Every row gives one point. Any point is a mix of the corners, with weights that add up to 1. It lies inside the corners' shape when no weight is negative. Say inside or outside, and name the corners with a negative weight.
(in the rows, 128 means zero)

Corners:
(1): [ 98 115 146]
(2): [200 160 227]
(3): [105 117  66]
(4): [99 58 68]
Points:
[71 70 38] => outside (2)
[71 86 95] => outside (2)
[136 128 163] => inside
[103 101 113] => inside
[101 115 144] => inside
[160 114 147] => outside (1)
[107 106  92] => inside
[165 142 172] => inside
[102 108 134] => inside

Corners:
(1): [151  56 156 183 196 199 128 198 113]
(2): [134 193 140 163 120 136 119 116 100]
(3): [187 161  88 150 221  87  91  97  70]
(4): [ 76 127 104  90 162 148 137 224 115]
(5): [ 97 125 208 157 110 124 172 173 180]
(6): [210 135 128 148  80 121 121 125  91]
(7): [180 167 130 202 172 141  91 203 203]
(8): [185  94  99 180 100 141 109  75 169]
(9): [159  60 236 117 242 189  89  81 222]
(10): [142 131 171  74 221 166 177  94 127]
Points:
[131 124 157 107 165 135 126 113 150] => outside (1, 7)
[144 156 164 123 186 133 119 132 122] => outside (1, 8)
[154  92 164 147 231 165 119 198 149] => outside (2, 8)
[146 168 141 106 128 114 128 135 124] => outside (1, 8)
[132  81 157 172 142 155 123 174 121] => outside (7, 10)
[137 155 163 176 220 130  81 198 152] => outside (6, 8, 10)
[123 135 137 129 157 147 125 158 128] => inside
[162 138 135 130 176 150 119 122 121] => outside (5)

Corners:
(1): [ 77 106 166  91  84 143  45 123 176 122 116 129 144 151 183 133 163 149]
(2): [121 200  99 183 168 164 182  73  39  89  54  88 107 216 166  72 106  77]
(3): [112  54 150 136 153 145  21 201 145 167 117 154 185 130  69 164 164 135]
(4): [172 137 149 214 111 181 168  34  76 101 102 100  80 127 161 116 108  58]
(5): [181 220  88 193 135 176 106  68  71 120 153 113  65 173 173  49  82 110]
(6): [ 95 141 132 122  54 175 128 184 129  90 133 157 124 157  85 162 164 173]
(7): [ 64  56 106 152 159 118  79  82 131 129 170 167 203 110 128 130 193 209]
(8): [116 105 213 174 168 101 102 126 124 113 203  80 185 168 112 126 144 200]
(9): [164 152 165 118 178 160 157 123  76 180  98 163  95 125 147 112 189 145]
(10): [138 114 132  64  71 128 125 128  82 116 116 154 137 135 105  76 101  98]
(11): [ 86 103  89  89 125 139 124 139 118 129 173  63 101 137 126 161 130 108]
(12): [ 97 114 135 118 130  72 107 140 222 150 156 183 175 146  96 172 171 126]
(13): [ 61  99 157 104 113 174 103 104 164 150 103 151  85 149  63 132  98 160]
(14): [133  72 140 112  90 112  95 141 155 190 107 147 179 137 125 229 111 215]
(15): [125 117 108  62  67 180  82 113 178 163 117  91 179 154  46 144 175 151]
(16): [ 80  75 147 123  72 177 112 151 139 234 161 164 173 198 116 144 166 130]
(17): [154 144  98 197 130 166 200 113 129 108 112  63  98 126 184   7  97 132]
(18): [149 196 138 149 168 230 180  86  85  89 133 131 142 136 188  81  63  84]
(19): [ 54 161 158 178 148  85  85 124 111 180 157 109 201  65 118 147 153 158]
Points:
[130 167 136 135 107 157 138 112 116 138 124 108 116 148 133 114 125 125] => outside (3, 7)
[119 141 136 141 133 156 130 109 110 127 123 115 141 155 132 113 126 129] => inside
[ 88 120 121 163 164 123  61 123 151 104 137  99 120 122  83 117 208 161] => outside (10, 14, 16, 18)
[124 118 131 128 117 174 120 117 112 132 119 124 126 156 126 110 124 130] => outside (12, 19)
[127 135 139 165 150 163 112  81  58 141 133 102 110 144 170 103  96 115] => outside (6, 12, 15, 17)
[ 83  78  71 118  92 155 152 136 148 147 110 129 172 114  82 142 119 102] => outside (1, 5, 8, 9)
[106 114 134 126 128 141 107 133 136 146 136 131 153 146 125 124 144 157] => outside (4)
